Every row gives one point. To make a cloud, some directions were put in groups of two or more. Within a group, all points are equally far from the middle, so they leave a hole (a ring in 2 directions, a hollow ball in 3). The other directions are filled evenly. Then the cloud was stretched, turned, moved and blurred a little. Count the holes, and give their numbers of directions, smallest first.
In the rows, zero is written as 128.

Cloud (13 x 2):
[[117 159]
 [131 169]
 [100 131]
 [165 157]
 [120 162]
 [135 170]
 [155 111]
 [105 102]
 [147 171]
 [150 171]
 [134 169]
 [109  97]
 [104 104]]
Holes: 1 (2)

Cloud (20 x 3):
[[119 134 132]
 [154 166 115]
 [107 101 127]
 [150 172  90]
 [ 86 105 142]
 [162 120 121]
 [122 140 188]
 [158 149 115]
 [147 140 125]
 [161 113 158]
 [156 134 150]
 [131 168 128]
 [129 168 133]
 [117 127 193]
 [169 165 117]
 [ 95 135 151]
 [134 157 131]
 [ 83  96 166]
 [ 95 167 130]
 [115 103 190]]
Holes: 0

Cloud (22 x 3):
[[131 134 121]
 [122 107 167]
 [ 92 145  85]
 [162 107 123]
 [ 88 153 130]
 [144 154 170]
 [ 98 103  79]
 [106  80 104]
 [130 148 144]
 [101 132 158]
 [ 94  98 134]
 [126 121 111]
 [100 128 142]
 [139  87 151]
 [104 158 157]
 [138  86 162]
 [144  98  94]
 [157  85 108]
 [136  95 131]
 [ 89  95 149]
 [159  78 102]
 [127  84  90]]
Holes: 0

Cloud (30 x 4):
[[150 163 134 173]
 [ 70  93 134 134]
 [139 145 108 109]
 [110 142 101 130]
 [ 82  88 147 109]
 [118 112 177 137]
 [153  83 103 114]
 [161 141 170  95]
 [170 145 189 115]
 [107 127 100 143]
 [175 133 136 162]
 [181 124 139 107]
 [166 145 112 140]
 [189 119 163 141]
 [173  86 130 143]
 [ 78 100 129 150]
 [ 99 159 120 143]
 [132 157 171 165]
 [ 87  98 150 111]
 [ 95 135 107 127]
 [132  99 112 165]
 [129 120  97 148]
 [145  73 163 152]
 [170 142 115 117]
 [102 144 107 136]
 [ 84 128 142 129]
 [150 115 133  91]
 [121 128 164  99]
 [145 121 160  91]
 [184 132 126 129]]
Holes: 1 (3)

Cloud (54 x 6):
[[128 154 131  95  99 165]
 [102  94  88 115 122 157]
 [167 121 160  70 150 129]
 [141  80 135 155 151 102]
 [142 127 120  89  96 165]
 [117 119 149 112 181 107]
 [126 203 138 123 137 121]
 [155 149 131 138  89  99]
 [136  58 147 105 105 113]
 [163 108 140 154 170 133]
 [ 72 125 153 131 114 119]
 [153 144 130 119 111  81]
 [169 149  84 109 128 127]
 [166 136 175 148 127 102]
 [184 109 102 101 153 126]
 [117 165 110 167 131 116]
 [119 197 146 131 141 112]
 [159 140 116 145 174 148]
 [165 178 111 129 118 130]
 [123 119 126 132 152  78]
 [108 140  87 158 126 100]
 [111  70 144 115 147 146]
 [ 96 120 174 109 160 123]
 [168 116 156 133  98  92]
 [129 169 125  91 118  96]
 [141 132 123  83 104 167]
 [119 118  91  84 161 147]
 [161 106 136 118 131  79]
 [111 121  88 153 106  97]
 [153 141 180  93 166 144]
 [111 101 143 103 168 156]
 [ 98 100 177 124 137 129]
 [120 114 125 116  67 110]
 [120  75 161 146 133 129]
 [112 129 156 166 105 113]
 [ 80 159 118 117 131 157]
 [129 156  89 143 168 139]
 [141 136  81 132 103 102]
 [146 114 132 133  81  91]
 [143 140 162  96 170 163]
 [151 104 180 125  87 115]
 [164 131 100 130  86 139]
 [ 90 125  86  92 118 142]
 [141  95  74 148 137 137]
 [151 116 109 139 183 134]
 [104  93 149  94 162 121]
 [ 90 167 169 114 147 115]
 [ 74 157 106 105 138 112]
 [127 169  99  83 121 121]
 [113 128 148  77 120  97]
 [149 119  92 126  81 133]
 [141  50 125 105 121 136]
 [115 101 135 117 149 171]
 [120  59 139 130 138 137]]
Holes: 3 (2, 2, 2)

Cloud (56 x 6):
[[147 135 112 120 183 147]
 [149 118 129 113  84 106]
 [154 185 127 115 108 116]
 [120  99 155 147 136 146]
 [137 108 145  87 172 160]
 [179 143 119  67 123  81]
 [120 117 134 153 175 137]
 [188 126 112  65 164  97]
 [ 89 134 112 192  91  96]
 [100  70 153 119 161 130]
 [133  99 115 118 169 167]
 [109 108 157 124 105 104]
 [150 122 104 158 152 141]
 [116 165 119 126 119 128]
 [146 110 168 110 161 139]
 [158 172 122  93 111 121]
 [120 133 118 128 176 104]
 [156 102 134  86 186 129]
 [126 139 116 129 117 168]
 [112  67 159 150 134 119]
 [111 118 116 161  93 145]
 [111  85 135 147 168 138]
 [106 129 109 168  97  87]
 [108 132 147 151  89  99]
 [119 126  99 105 125 146]
 [172 101 107 110 148  93]
 [126 160 136 106 144  89]
 [122  95 110 144 148 170]
 [114 106 135 106 127 134]
 [124  73 120 114 185 122]
 [ 83 156 110 132 141 126]
 [183 154 112  88 139  99]
 [152 139 103 131 109  87]
 [146 113 126  96 110 135]
 [ 84 110 132 167 182 167]
 [105 137 132 117 124  91]
 [118 101 105 149 177 127]
 [164 139  94  81 146  97]
 [106 121 176 149 164 152]
 [140 112 104 165 152 145]
 [124 130  85 136 140  99]
 [128  86 150 120 178 112]
 [152 110 124 179 131 133]
 [120 132 152 176  66 110]
 [115 149 151 160  93 141]
 [113 104 123 120 130  56]
 [144  78 147 126 157  90]
 [135 114 143 113  90  95]
 [159 102 145 149 132  84]
 [147 136 162 131 169 145]
 [197 134 126 114 127  92]
 [176 128 147  74 182 111]
 [ 82 112 119 164 105 127]
 [147 148 145 135 153 100]
 [164 153 138  65 135  80]
 [126 148 128 164 106 181]]
Holes: 1 (2)

Cloud (79 x 8):
[[ 71 110  82 124 148 108 122 104]
 [140 108 118 160 140 135  90 158]
 [184 118 107  75 122 105 128  83]
 [142  93 112 166 126 106 118 133]
 [121 156 112 105  85 138 108  82]
 [113 123 108 105 106  90 172 110]
 [170 155 129  93 128  85 136 103]
 [114  75 128 115 117 132 166 151]
 [142 160 136  72 128 112 127  85]
 [173 166 106  75 105 153  99 134]
 [172 126 100 154 125 132 102 141]
 [124 141 136 101 130  73 151 125]
 [158 164 124 127 101 140 106 114]
 [121 131  91 146 126 141  96  82]
 [163 108  86 124 153 122 139 102]
 [133 166 107  80 115 110 144 123]
 [ 98 140  85  77 151 146 125 138]
 [112 113 100  90  98 128 155 132]
 [142 141 109  88 100 124 156  56]
 [112 155 103  75 112 171 121  81]
 [146  90 149 102 127  68 164 113]
 [146  80 148 122 110  73 135 147]
 [ 91 149 143 144 124 117  96 177]
 [152 135  93  87 103  97 152  82]
 [132 123 122  97 122  70 176  93]
 [130 123 119  81 183 102 160 121]
 [165 163 107 112 174 123 158 103]
 [166 138  94 137 103 124 129  80]
 [112  79 110 151 152  83 127 129]
 [150 143 113  89 106 105 129  90]
 [145 115 143 115 137 169 127 147]
 [ 97 179  98 100 128 108 140 107]
 [172  74 143 126 143 130 137 161]
 [ 97 132 134 140 166  99 109 174]
 [154 107 121 112  94 102 126 103]
 [151 132  97 119 164  93 188 106]
 [173 119  84 131 126  93 173 120]
 [143 105 153 132 179 113 113 150]
 [110 146 110 146 113 146 141 185]
 [110 102 154 109 140 134 133 133]
 [122  93 120 149 154 126 117 177]
 [115 161  83 111  84 140 124  93]
 [167 114 121 104 121  69 195  84]
 [ 93 147  68 130 118 157 176 102]
 [180 153 139 144 110 131  78 152]
 [164  90 158 161 176  99 152 141]
 [186 148 161 137 106 144 150 113]
 [179 110 139 143 112  97 169 107]
 [122  91 151 112 113 100 141 102]
 [ 98  97 116 174  86 130 124 145]
 [156 148 141 123 124 102 147  86]
 [202 110 159 112 130 145 134 129]
 [136  76 159 104 156  83 152 151]
 [104 130 134 158 107 128 117 148]
 [181 114 125 121  97  91  97 103]
 [168  97 173 122 169 117 112 133]
 [135  90 155 124 142 140 122 150]
 [167 124  86 132 141  96 131 124]
 [175 126 152 126 105 109 121  97]
 [134 176  95 113 121 129 129 114]
 [155 119 161 177 125 120  75 175]
 [114  93 129 126  80 128 116 125]
 [148  72 124 119 160 102 147 105]
 [120 153 149 127 105 137 146 115]
 [ 93 168  85  96 171 135 173 112]
 [126 170 120  88 110 119 123 112]
 [138  64 149 120 122  89  99 130]
 [140 121  98 133 144  91 174 130]
 [158 131 124  84 117 106 117 138]
 [ 80 118 111 136 106  94 150 118]
 [ 84 106  77 107 156 112 152  88]
 [111 125 137  99 120 148  99 127]
 [ 84 161 121 123 146 111 147 131]
 [175 127 155 130 128  79 114 154]
 [104 108 134 103 116 147 155 111]
 [154  93 127 144 118  82 203 126]
 [ 95 111  99 166 113 166  83 128]
 [ 75 102  84  97 144 118 115  99]
 [162 106 164  96 140  90 194 106]]
Holes: 1 (2)

Cloud (94 x 9):
[[166 122  69 135 136 164 122 152 128]
 [148  59  85 130 107 136 132 144 127]
 [104  99 177 112 146 144 153 159 120]
 [100  89  91 155 154 147 162 125 152]
 [112  75 116 116 178 144 146 104 181]
 [164  86 108 152 153 149 109 127  87]
 [ 94 161 116 161  72 148 143 150  96]
 [178  95 153 125 120 145 135 132  89]
 [127  56 108 133 155 130 160 109  96]
 [111 128 117 166 168 180 146 144 112]
 [143 127 177 139 158 119 134 144 112]
 [139  91 130  74 124 111 105 147 146]
 [139 109 148  93 165 118 147 146 116]
 [110 119 139 117 141 159 173 160 164]
 [103 169 119 121 146 125 147 189  92]
 [130  99 165 131  88 136 157 107  94]
 [ 98 136 142 162 167 136 112 106 135]
 [125  56 144 104  86 132 151  77 139]
 [112  73 103 139 128 179 156 132 101]
 [161 119 138 103 142  96 102 119 116]
 [163  74 156 117 144 106 135  93 147]
 [125  84 154 161 196 170 161 111  84]
 [ 96 134 133 134 137 167 134 123 154]
 [107 101 137 123 137 123 159 199 132]
 [161  95 125 114  93 123 121  86 141]
 [106 171  82 134 155 144 154 155  84]
 [103 117 131 155 160 147 170 160 131]
 [150  93 108  99 149 115 167 132 156]
 [167  98 147 121 151 116 137 147  85]
 [147 143 113  86 123 162 122 150 121]
 [127 107 166 127 113 140 172 185 129]
 [120  52 107 127 140 171 148  92 125]
 [149 113 103 101  84  98 132 122 151]
 [137 107 102  83 171 142 182  99 145]
 [111 108 140 170 100 130 118 146 145]
 [120  78 146 130  86 186 141 123 101]
 [112 110  81 141 139 183 173 154 120]
 [ 95 132  98 126 151 115  89  79 113]
 [148 131 152 140  79 144  92 137 108]
 [171 111 118  91 143 155 138 172 141]
 [102 160 109 144  85 139 107 132 125]
 [131  83 118 169  92 149 108 132 174]
 [117 111  81 109 133 185 132 172 113]
 [115 136 141 137 112 104 126 134 161]
 [ 95 120  89  80 139 142 160 129 123]
 [111 108 140 118 145 139 170 123 181]
 [111 117  97 126  89 130 104  80 145]
 [128  99 137 170 170 124 139 155 117]
 [113 103  99 157 101 140 115  93 123]
 [141 113 155  92 171  92 140 104 110]
 [135 141 117  88 154 151 138 126 116]
 [ 95  85  83 123 170 149 142 126 113]
 [115  63 114  95 200 140 147 100 103]
 [147  73 150 167 132 135 118 126 143]
 [166  77 103 135 142 161 132 149 104]
 [ 80 127  58 163 161 124 151 145 122]
 [ 98 105 132  95 154  82 105 111  81]
 [ 97 106 101 158 131 162 165 170 155]
 [164 115  81 104 133 174 113 168 123]
 [133 100 158 136 198 160 168 122 110]
 [103 136  69 165 143 160 136 127 140]
 [137  84 156 143 145 175 154 118 167]
 [114 141  69 134 127 157 100 121 137]
 [122  94 108 143 127 106 181 146 162]
 [121 135 168 106 139 146 163 143 143]
 [142  85 137 137 115 142 176  93 112]
 [130  96 119 153 105 156 193 123 134]
 [126  90 150  89 127 112 106 154 134]
 [104 113 118 101  73 143 171  96 127]
 [112 100 125 164 114 136 163  71 130]
 [149  99 105  72 148 128 116 120 137]
 [106  95 117 135  86 139 122  70 159]
 [103 101 140 162 139 175 109  90 125]
 [134 123 102  83 126 106 166 171 137]
 [160  86 162 121 173 122 162 109 108]
 [140  57 121 137 152 126 154 146 136]
 [136 123 128 113  99 124 139 173 179]
 [109 152 119 196 141 163 107 143 125]
 [142 116 139 146 106 103 170  97 135]
 [ 83 117 143 125 157 171 139 116  90]
 [138  80  86 177 115 144 111 125 142]
 [122 115 147 126  95 102 115 108 158]
 [170 103 101 107 117 142 164 178 149]
 [125  67 117 152 126 139 138 109 190]
 [127 120 111 111 159  77 128 153 130]
 [ 90 112 140 127  97 181 151 129  97]
 [ 64 146 111 138 140 127 153 148 123]
 [132 119 156 113 116 110 126 179 105]
 [113  75 162 156 127 109 118 100 143]
 [103  97 111 149 135 197 137 137 133]
 [131  74 111 126  93 147  91 127 105]
 [ 92  83  91 110 165 143 141 187 132]
 [134 115 120 156 141 101 163 105 168]
 [119 159 105 106 125 131 150 125  89]]
Holes: 1 (4)
